Each row of a before or after table is a point. One or more steps were done to the points. Then noise was added and the rows were shuffled. The steps act on how far a point lies along the listed directions, d1 being the first. What was done? A step turns or swaps two directions, mirrors them in a line or flattens them onto one, adds a multiple of one to another, or multiplies one. Angles are multiples of 10 degrees, from the lower direction toward the higher: turns from -170 to 170, lines from 10 to 170 but not 90. Use the fewest steps. Two steps may share a direction if one is a turn and the other turns, adds or multiplies; they go together, in the order done. Otherwise the lowest direction goes first.
In the rows, zero is written as 128.

Directions:
(1): [139  83]
(2): [173 139]
Before (12 x 2):
[[184 135]
 [ 79 129]
 [129 148]
 [ 97 138]
 [162 109]
 [148 103]
 [197  90]
 [132  96]
 [126 203]
 [148 136]
 [165 142]
 [159 132]]
After:
[[140  89]
 [126  71]
 [202 113]
 [134 108]
 [142 158]
 [129  97]
 [144 125]
 [102  99]
 [ 78  66]
 [103 114]
 [ 94 129]
 [139 177]]
Steps: turn d1 and d2 by -100 degrees

Directions:
(1): [139  95 182 119]
(2): [ 94 102 112  81]
(3): [127  79 104 164]
(4): [183 118 106 102]
Before:
[[149 127  60 111]
 [ 83  80 177 181]
 [102 113 136 155]
 [114 130  77 114]
 [ 89 106 183 138]
 [ 97 122 209 137]
 [122 168  75 121]
 [ 73  93 193 124]
 [118 116 147 133]
 [125 127 115  74]
 [126 143 119 103]
 [ 94 135 146 111]
 [154 106 112 178]]
After:
[[119 147  85  99]
 [114 110 138 138]
 [ 96 125 146 108]
 [128 182  99 102]
 [155 153  70 101]
 [ 93  92 195 145]
 [130 138 126  98]
 [ 71  75 138 189]
 [ 82  91 162 147]
 [ 97 115 122 152]
 [144 127 101 178]
 [ 72  69 174 133]
 [136 118 125  72]]
Steps: turn d1 and d3 by 30 degrees; turn d2 and d4 by 10 degrees

Directions:
(1): [165 129 125 113  60 142]
(2): [136  89  88  98 130  80]
Before (9 x 6):
[[115 158 159 154 122 173]
 [ 77 146 142 161 199 121]
 [111 109 130 130 148 109]
 [110 143 146 152 121 158]
 [153  67  71  79 100  69]
 [113 109 118 126 151  95]
 [100 117 110 151 187 119]
 [120  97 122 102 111  81]
 [ 93 177 125 170 146 176]]
After, 9 rows:
[[115 158 158 151 123 173]
 [ 91 117 109 154 205 115]
 [110 144 145 152 122 158]
 [123  97 122 103 110  81]
 [ 65 145 143 167 224 117]
 [158  68  68  76  90  72]
 [109 109 116 127 160  94]
 [ 90 177 125 172 152 173]
 [107 108 129 132 157 108]]
Steps: multiply d1 by 1.3

Directions:
(1): [114 169 161  77  94 156 113 157]
(2): [120  78 109 129  55 117 119 138]
(3): [157 121 154 138 134 116  47 117]
(4): [179 129 101  72 122 126 136  83]
Before, 11 rows:
[[112 143 131 152 134 146 170 142]
 [108 122 135 182 123  97  76 158]
 [107 142 150  91  78 137 143 155]
 [118 152 120 134 145 135 160 137]
 [140 177 195  86 170 165  68 122]
 [ 96 108 158 185 140 117 101 162]
 [100 124 143 152 102 125 163 170]
 [138 185 189  98 160 145  66 104]
 [143 162 167 116 148 133  59 129]
 [ 99 169 173 126 147 131 116 163]
 [ 94 204 170 125 179 173  83 175]]
After:
[[111 149 153 164 186 112 129 140]
 [116 178 161  99 146 143 154 140]
 [114 156 128 195 236 136 105 134]
 [153 142 148 149 180 116  71 108]
 [159 135 158 149 225 132  89  83]
 [154 145 156 154 204 115  84  71]
 [122 132 107 147 139 125 161 132]
 [104 134 146 166 110 106  70 168]
 [100 144 154 144 117 132 162 173]
 [ 92 108 162 176 124 121  98 169]
 [113 129 123 159 130 140 171 138]]
Steps: turn d1 and d2 by -70 degrees

Directions:
(1): [160  68 153 137 140 129  86 174 143]
(2): [150  90  82 110 108 140 100  67 141]
(3): [141 111  89 172 155 173 177 141 145]
Before, 12 rows:
[[102 172 197 106 122  75  94 145 136]
 [101 188 112 160 129 153 190 108 116]
 [ 98 165 117  61  68  70  88  53 129]
 [132 124 169 114 140 119 113 166 136]
 [152  90 163 108 110 104  66 139 103]
 [ 79 195 165  95 129  64 137 127  92]
 [140 113  80 136 115 163 106  77 137]
 [131 115 170 143 139 105 122 194 140]
 [142  98  89 171 147 131 121 139 145]
 [153 127 195 125 145 121 118 202 122]
 [ 89 142 141  92  91 106 116  94 136]
 [161  94  93 107 106 139 109  91 142]]
After (12 x 9):
[[ 94 196 131 113  98 116 140  74 103]
 [119 153 121 183 168 158 190 157 165]
 [ 99 170  86 160 165 142 216 124 121]
 [145 145 181 143 155 136 155 205 121]
 [165  76 125 170 150 159 135 170 123]
 [130 130 151 136 152 138 146 171 141]
 [127 116 136 130 122  84  72 134 128]
 [143 105 107 118 106 139  74  82 133]
 [167  82 106 110 108 136  97 106 144]
 [110 112  90 143 122 162 169 106 159]
 [140 104  25 159 127 173 179  80 174]
 [122 134 167 152 143 108 145 194 138]]
Steps: turn d1 and d2 by -20 degrees; multiply d3 by -1

Directions:
(1): [116 134 143  94 107 199 148 156 181 142 104]
(2): [139 141 133 152 133 124 130  62 144 161  56]
(3): [103  59 124 150 149 177 102 130  85 144 114]
(4): [168 136 144 178 157 163  95 112 171 120 173]
(5): [137  58 102 141 109 104 158 119 179  91 123]
Before:
[[117 131 157 132 160 172  95 106  71 168  94]
 [143 218 149 147 131 135 128  54 165 142  90]
 [141 156 136 150 131  43 161  70 151 130  68]
 [120 115 142 158 160 134 104  82  65 168  82]
 [121  87 112 144 116 149 129  75 115 171  47]
 [134 178 150 116 122 136 129 104 129 157  80]
 [129  71 114 181 140 163 111 123 148 135 117]
 [170 204 153 138 149 118  85 101 124 165 121]
 [ 88  55 116  98  98 110 157 157 125 129  79]
 [ 88 160 143  98 124 147 127 164  58 163  84]
 [136 206 167 127 146 118  89 132 126 147 157]
 [ 76  74 134  99 126 137 168 157 105 133  87]
 [136 156 121 175 150  98  68  95  57 167 141]]
After:
[[130  71 113 180 141 153 110 131 138 131 124]
 [131 171 145 115 121 121 124 129 110 136 126]
 [ 88 156 142  98 123 145 129 165  57 156  91]
 [ 74  69 131  97 126 136 169 160  99 132  94]
 [115 126 153 130 163 158  94 121  58 155 120]
 [137 207 167 127 146 121  90 131 131 152 150]
 [116 109 137 152 161 122 101  98  49 155 109]
 [140 154 128 148 133  28 155  90 130 110 106]
 [ 84  51 114 101 100 107 158 163 123 127  82]
 [139 210 137 145 131 106 121  87 129 108 153]
 [135 158 124 178 150 103  71  89  67 170 127]
 [169 196 146 138 150 110  83 110 115 157 139]
 [117  77 104 142 121 123 122 112  79 142 106]]
Steps: flatten d1 and d2 onto the line at 150 degrees

Directions:
(1): [133 135 121 120 149 122 160 130 153 227 103 123]
(2): [148 114 148  82 106 177 103 140 170 125 119  63]
Before (9 x 12):
[[150 115 146 120 104 157 105 138 127  67 156 100]
 [134 115 132 121 118 155 130 135 130  85 123  83]
 [ 99 133 100 160 176  79 175 127 100 225 116 201]
 [ 92 140 115 166 140  63 143 114  67  64 151 193]
 [143 119 123 113 105 170  80 118 135 104 127 125]
 [104 139 135 181 156 102 131 120  96  23 153 188]
 [143 118 155 118 113 137 119 134 116 111 109 149]
 [136 103 176  94  94 189 103 148 156 137 117  69]
 [113 145 107 162 183  58 163 141 138 242 108 217]]
After:
[[136 114 131 120 121 156 129 137 133  93 120  80]
 [156 116 150 110 106 163 110 142 139  97 147  89]
 [ 94 132 100 168 172  72 168 126  90 204 125 211]
 [143 117 124 109 105 173  81 118 140 111 125 123]
 [129 103 173 108  91 178  95 143 134  93 132  87]
 [109 145 106 175 181  50 154 138 121 204 120 231]
 [110 139 121 133 148  85 157 125 112 155 124 154]
 [121 139 140 144 165 126 149 135 148 124 122 145]
 [144 119 155 114 114 138 122 135 120 123 104 144]]
Steps: flatten d1 and d2 onto the line at 120 degrees

Directions:
(1): [ 81  97 116  91 123 174 139 141  95 136 166  66 146  94]
(2): [164 127 130 119 145 171 148 102 130  45 101  87 106 152]
(3): [170 130 119 136 145 145  74 132 108 129  97 131 114  39]
(4): [102 120 133 169  42 145 134 131 149  83 115 147 157  98]
(5): [153  82  83 153 138 109 202 133 139 157  86 111 144 109]
(6): [117 197 109 142  89 110 146 151 105 144 110  82  68 127]
Before, 14 rows:
[[110  77 106 125 140 140  92 130  98 166 172 139 171  74]
 [ 94 192 149 138  83 145 130 128 125  78 146 126  91 196]
 [ 95 111 132 117 107 119 157 141 127 146 162 154 158 185]
 [102 102 141 153  92 164  76 128 156  91 158 158 193  98]
 [124 144 136 143 105 120 183 123 147  88 115 108 117 179]
 [ 83 216 167 172 100 100  46 150 123 162 148 174 114 106]
 [152 209 145 108  93 111 109 122 124  97 123 121  71 194]
 [ 96 121 173 121 139 146  82 100 150  97 170 187 130 178]
 [101 167 146 158  21 122 128 152 151  81 132 186 136 148]
 [133  79 133 180  89 102 101 129 158 152 120 219 199 115]
 [113 148 168 117  75 152  45 107 145  45 153 176 125 118]
 [134 116 108 129 126 101 128 106 151 154 119 117  87 180]
 [ 56 145 140  89 128 168 148 134 116  91 184  95 146 186]
 [ 95 156 145 117  89 160  86 136 113  99 157 124 126 109]]
After, 14 rows:
[[ 89 107 111 131  93 179 145 144 106 109 143 101 146  96]
 [132 114 134 151 104 131 154 122 146  96 112 132 151 125]
 [115  79 107 152 119  84 147 147 135 212 138 173 189 144]
 [115 149 138 125 146 110  78 120 110 158 174 161 122 158]
 [ 66  59 124 104 139 170 157 118 126 134 173 110 161 134]
 [ 78 135 157  98 134 172 102 124 122  76 175 135 157 152]
 [ 66 132 104 131 154 133 128 169  80 224 154  73 137  58]
 [145 107  95  90  99 165 163 136 105 118 113  60 132  89]
 [ 85 136 135 113  91 156  99 145 107 129 167 112 134  94]
 [ 86  90 107 134  56 125 152 176 119 165 150 152 176  76]
 [ 55  79 106 100  62 162 137 139 116 121 174  96 160  69]
 [148  90 100 127 140 125 130 102 149 144 110 108  99 151]
 [ 70 114 129 144  91 135  99 142 145 148 178 142 185 122]
 [118  99 136 108 140 125 131 132 126 147 159 165 161 170]]
Steps: mirror d1 and d5 in the line at 130 degrees; turn d2 and d4 by 40 degrees; flatten d3 and d6 onto the line at 50 degrees

Directions:
(1): [113 190  84 162 122 144 130 140 159 154  86  86  56 123  97 137 143 136]
(2): [134 117 171 168 190 137 111  84 106 123 122 129 106  84  93  65 142 162]
(3): [163 142 150 126 137 116 142 134 165 161 140  76 195 155  55 128 105 147]
(4): [234 126 141 117 124 122 134 141 149 122  80 178 106 126 114 128 148  97]
(5): [118 151 143  96 172  73 146 148  88 177 145 157  98  90 104 176  92 121]
Before, 10 rows:
[[138  78 203 119 166 109 141 106 111 139 190 161 183 124  90  98  80 140]
 [ 90 152 121 181 139 143 103  75 152 152 125  52 128 132 100  80 149 153]
 [213 117 156 164 144 144 124 106 140 103  75 180  83  84 126 127 170 118]
 [125  84 100 144  58 172 103 124 154  73 119 136 160 172 174 118 163 127]
 [ 88 174 126 187 166 140 123  96 153 163 130  39  95 133  63 101 124 169]
 [ 70 133  81 140  86 136 149 131 152 129 152  70 132 149 119 159 132 152]
 [141 107 138 184 131 168 104  85 136 104  73 141  74 107 143  84 170 111]
 [178 141 128 112 170  95 125 145 144 145  79 196  59 109 105 145 149 116]
 [ 81 100 104 107 102 122 143 153 105 104 144 156 129 149 202 166  92  94]
 [114 120 144 113 131 125 106 139 111 117 156 133 162 154 146 163 121 112]]
After (10 x 18):
[[ 56  85 162 161 153 144 113  79  90  97 174 126 160  89 166 122 130 164]
 [ 27 110 132 110 180  97 114 120  94 139 173 144 131 113 144 138 110 158]
 [143 164 120 182 136 143 105  85 169 153  93  70 104 131  86  82 162 139]
 [165 130 143 115 128 125 109 147 127 118 124 150 135 152 134 165 134  98]
 [ 68  91 140 184 137 168 101  73 113 101 119 116 108 109 161  83 152 130]
 [207  91 200 120 161 110 148 119 134 141 146 185 150 122  72 101  97 121]
 [149 113 100 107  98 121 148 166 127 107  99 180  97 147 185 168 110  74]
 [127 180 125 189 164 141 126 103 165 164 105  53  77 132  53 103 135 157]
 [139  88 100 145  59 173 102 127 160  73 112 140 154 173 171 117 167 125]
 [148 149  79 143  82 136 155 145 177 132 105  96  95 145 100 162 153 130]]
Steps: mirror d1 and d4 in the line at 160 degrees

Directions:
(1): [ 73 122  80 100 123 138  91  72 135 116 170 164 117 164  59 122 118 148
 135  87 129 106  89  94]
(2): [129 155  99 122 126 187 136 150 140 135 126 176  87 170 136 161 182 108
  92 129 119  69 156 191]
(3): [ 84 181 149 141 163  97 143 188 165  92 146 105  79 132 156 121 172 117
 136  81 136 125  98  82]
(4): [116  99 140 191 138 134 147 144 105 115  61 148  78 150  90 106  78 117
 184  81 141 121 148 155]
Before (9 x 24):
[[186 154 185 145 124 115 163 157 110 178 112  80 182  67 207 139 159 109
   86 196 131 160 165 146]
 [150 144  89  71 102 163  94  85 139 151 158 127 158 137 137 164 154 150
   78 162 126 102 114 134]
 [130  67 133 110 143  98 119  80 108 117  97 106 145  98 124  86  43 126
  152 124 137 189 123 111]
 [180  65 155 122  97 109 112  83  89 152  98  89 193  97 116 113  73 153
  156 173 129 150 141 140]
 [137  76 142 154 117  74 109  94  96 130  75  76 129  89  88  78  36 164
  222 114 141 157  90  71]
 [ 76 130 106 152 140 142 123 140 142  91 121 165  62 160  63 142 135 130
  162  61 140  99 109 110]
 [ 72 112 101 148 135  92 102  72 119 101 128 138 101 157  56 122  83 154
  171 100 148 126  97  48]
 [129 122  90 141 127 172 114 124 118 136 112 159 115 151  97 146 100 139
  143 120 126 116 137 167]
 [152 101 135 138 107 124 118 116 110 132  96 138 147 112 115 112  73 133
  141 137 139 165 137 142]]
After:
[[ 46 170  85  95 129 142  96  79 141 137 203 163 115 161  72 132 174 138
   96  83 135  88  84  79]
 [133 106 120  61  96 107  79  57 122 138 181 101 197 114 104 127 123 165
  122 160 125 132  91  89]
 [144 184 134 100 131 127 127 160 163 130 146  89 128 119 195 158 186 132
   84 152 130 116 109 114]
 [174  94 160 185 124 136 160 170 104 129  51 123 114 102 128 148 105 114
  161 137 138 142 173 172]
 [142 114 111  99 102 127  96  90 122 138 138 146 167 118 111 122  97 142
  112 146 133 155 117 122]
 [154  70 122 117  98  88  91  56  92 152 101  80 167  81  87  89  43 175
  192 152 130 156  89  74]
 [126  74 117  76 131 104 105  58 115 124 131 107 165  96 124  97  64 134
  129 139 130 187 109  97]
 [165 131 111 129 122 163 123 137 120 149 120 132 156 121 143 153 118 138
  121 165 121 134 149 175]
 [166  95 172 179 128  72 143 121  94 134  65  81 150  92 145 128  70 135
  163 180 144 174 153  99]]
Steps: mirror d1 and d2 in the line at 100 degrees; turn d3 and d4 by 60 degrees

Directions:
(1): [105 209  77 126 101 117 114 125 103  72 156 118 143 128 111  97 104 141
  79 138 154 163 151 182 101 102  92 177 111 169 130  87]
(2): [104 152 106 133 126 176 124 113  99 180 135 120  74 160  78 124  81 118
  82 110  35 102 125 104 144 139 112  91 150 146 109  84]
(3): [157  86 103 124  59 117 133 126 118 167 139 145 150 160 176 141 115 125
 118  86 145  67 120 131 140 100  66 168 107  70 152  70]
Before:
[[144 122 121 135  94 116 131 132 115 126 135 143 139 131 151 128 129 137
  117 134 138 124 122 129 124 116 110 153 112 115 131 105]
 [131  73 120 143  98 140 137 110 133 210 129 146 136 159 135 153 104 112
  134  93  81  58 105  91 149 120  91 120 126  87 132  88]
 [144 124 133 118 137 107 122 146 142  98 126 125 137 113 145 130 147 127
  148 159 190 159 129 143 108 113 140 141 111 142 133 166]
 [150 112 140 131 102  78 143 137 146  61 110 131 160  82 169 133 177 147
  160 143 222 162 143 152 109 108 128 191 111 119 161 152]
 [106 180 116 134 137 143 125 117 125 102 127 115 110 123  84  98 108 141
   91 158 106 185 145 147 115 136 132 139 132 184 124 120]
 [123 115 112 130  87 114 123 120 113 130 139 136 127 142 144 133 116 119
  115 101 146 113 135 135 128 114  94 156 123 111 146  97]
 [136 168 130 115 146 110 129 137 138  97 138 124 142 117 129  98 137 137
  115 140 141 162 135 148 123 107 135 145 129 139 140 134]
 [124 154 115 119 103 148 128 121 115 150 126 125  98 156  97 126  94 124
   99 110  71 119 127 120 143 133 101 123 138 127 129  79]]
After, 8 rows:
[[135 158 150 118 170 105 133 137 149  88 129 121 138 103 130  99 155 135
  135 148 143 174 138 141 123 120 160 128 138 144 139 164]
 [161  94 114 132  70 109 135 130 114 146 137 152 149 142 178 139 125 137
  122 115 145  95 118 126 129 106  88 169 103  83 142  85]
 [160  56 167 131 110  90 156 136 155 111  93 134 151  84 181 153 186 134
  188 127 198 132 127 110 130 118 146 162 121  87 161 168]
 [142 104 157 124 167 117 125 146 153 109 117 124 121 108 133 139 157 123
  165 167 172 160 123 121 115 129 169 112 124 144 127 193]
 [150  65  71 140  22 135 139 104 108 237 152 157 158 199 166 151  73 109
   97  55  89   9 106 109 153  84  15 168 103  47 153   9]
 [ 94 200 140 130 181 133 122 126 143  55 115 105 118  90  68  94 135 149
  113 193 130 238 156 155 100 148 174 130 140 218 117 172]
 [149  80  95 131  46 104 125 119 110 151 144 150 145 161 183 142 114 120
  115  79 167  76 131 135 141  94  57 185 107  68 162  65]
 [130 164  96 119  79 134 122 122 112 129 138 125 120 155 113 122  94 128
   93 108 104 123 134 145 132 110  76 158 123 121 139  58]]
Steps: turn d1 and d2 by -40 degrees; multiply d3 by 2.5
